Every row gives one point. The points of each table are mixes of a few directions, plus a little noise. Count the directions of each table, and those that both share. Where both have some left over, give the other angles between the two spaces (their principal angles), to ten degrees, smallest first.
In the rows, 128 means zero.

First (7 x 3)
[[100 111 148]
 [203 173  75]
 [119 122 135]
 [106 115 144]
 [145 138 116]
 [139 134 121]
 [ 85 102 159]]
Second (6 x 3)
[[ 81 162 129]
 [ 98 150 128]
 [151 111 128]
 [164 102 128]
 [ 89 156 128]
 [185  86 127]]
Directions: first 1, second 1, shared 0; angles 70

First (7 x 8)
[[119 114 122 137 126 128 130 136]
 [150 162 144 106 133 127 122 109]
 [163 181 154  93 136 126 119  98]
 [117 112 120 139 126 129 131 137]
 [157 172 149  99 134 126 120 103]
 [ 55  16  75 201 112 132 147 191]
 [134 138 133 121 129 128 126 122]]
Second (10 x 8)
[[132 219 172 143 152 115 143 121]
 [146  50  96  98 105 148 103 125]
 [ 54 136  98 173 136  93 173 144]
 [136 105 124 124 122 137 119 132]
 [124 163 133 121 135 115 137 114]
 [118 185 158 157 146 119 144 136]
 [118 175 104  77 131  92 146  77]
 [144  70 132 146 117 159 106 158]
 [160  74 123 108 112 155  99 131]
 [147 104 139 133 123 148 111 141]]
Directions: first 1, second 3, shared 1

First (9 x 11)
[[ 73 138 169 166 109 135  66 138 105 120 118]
 [175 116  90  96 140 125 177 120 151 132 141]
 [ 83 124 151 162  96 143  63 140 120 109 136]
 [116 166 168 127 171 102 156 119  90 162  78]
 [154 117 103 112 128 130 150 125 145 126 141]
 [145 102  96 122 104 143 121 132 156 108 162]
 [169 116  95 101 137 126 170 122 149 130 140]
 [ 60 148 185 173 114 131  60 138  93 125 106]
 [177 124  96  93 153 118 190 117 143 141 129]]
Second (11 x 11)
[[141 129 158 172 139 182 116  96  89 161 143]
 [112 126  91  75 115  62 143 167 175  88 111]
 [118 127 106  96 120  88 137 152 156 104 117]
 [120 127 109 100 121  93 136 149 153 107 118]
 [139 129 153 163 137 172 118 102  97 155 140]
 [111 127  87  70 114  55 144 170 179  85 109]
 [118 127 104  94 120  86 137 153 158 103 117]
 [125 127 122 119 125 117 131 134 136 122 125]
 [144 130 165 181 141 194 113  89  81 168 146]
 [145 130 167 184 141 199 112  87  78 171 147]
 [135 129 145 152 134 159 121 110 106 147 136]]
Directions: first 2, second 1, shared 0; angles 70

First (10 x 18)
[[140 132 141 147  65 187 145 143 139  85 148 166  96 155 147 113 166  93]
 [120 205 101 171 133 185 150 145 155 122 159 112 112 146 199 208 123 208]
 [130 143 134 128 166 135 112 134 145 142 138 122 149 128 121 179 122 151]
 [128  95 153  77 152  76  67 122 102 109  98 150 129  66  71  74  86  55]
 [117 131 130 113 129 118 112 116 117  87 108 145  92 102 128  90 108  94]
 [127 110 134 114 151  83 118 107 117 165  97 111 148  99  88 132  96 170]
 [109 108 119 117 153  99 143  99 122 113 105 119 107 141 129  90 136 103]
 [135 128 139 122 154 146 110 146 146 124 154 137 149 146 124 152 149  91]
 [146 103 145 142 106 133 149 122 138 175 124 122 159 147  95 155 149 179]
 [129 124  85 151  76 117 176 146 101 160 148  94 138 151 177  86 147 136]]
Second (10 x 18)
[[105 135 117 143 158  96 145  79 140 147  97 108 119 127 131 153  97 207]
 [146 153 184 118 112 176  56 141 150  79 128 198 111  69  88 170  84 119]
 [139 145 162 138 121 186 118 130 161 102 133 162 114 136 112 180 142 145]
 [139 118 111 107 124 105 152 153  87 171 111  83 145 114 109  99 141 142]
 [ 92 148 105 156 158 142 175  79 158  90 118 120  76 185 182 137 153 149]
 [127  95 102 137 115  84 149 126 116 173 146 101 167 153 145  97 138 118]
 [121 131 115  98 152  89 101 139  96 125 115 114 127  84 122  92  94  98]
 [124 121 122 127 167 146 122 145 153 105 177 134 146 185 159 133 178  40]
 [121 120 108 135 104 108 150 119 111 135 120 115 118 129 145  93 124 134]
 [165 114 154 121  67 148 113 169 109 153 136 144 156  98  86 124 130 128]]
Directions: first 6, second 6, shared 5; angles 90
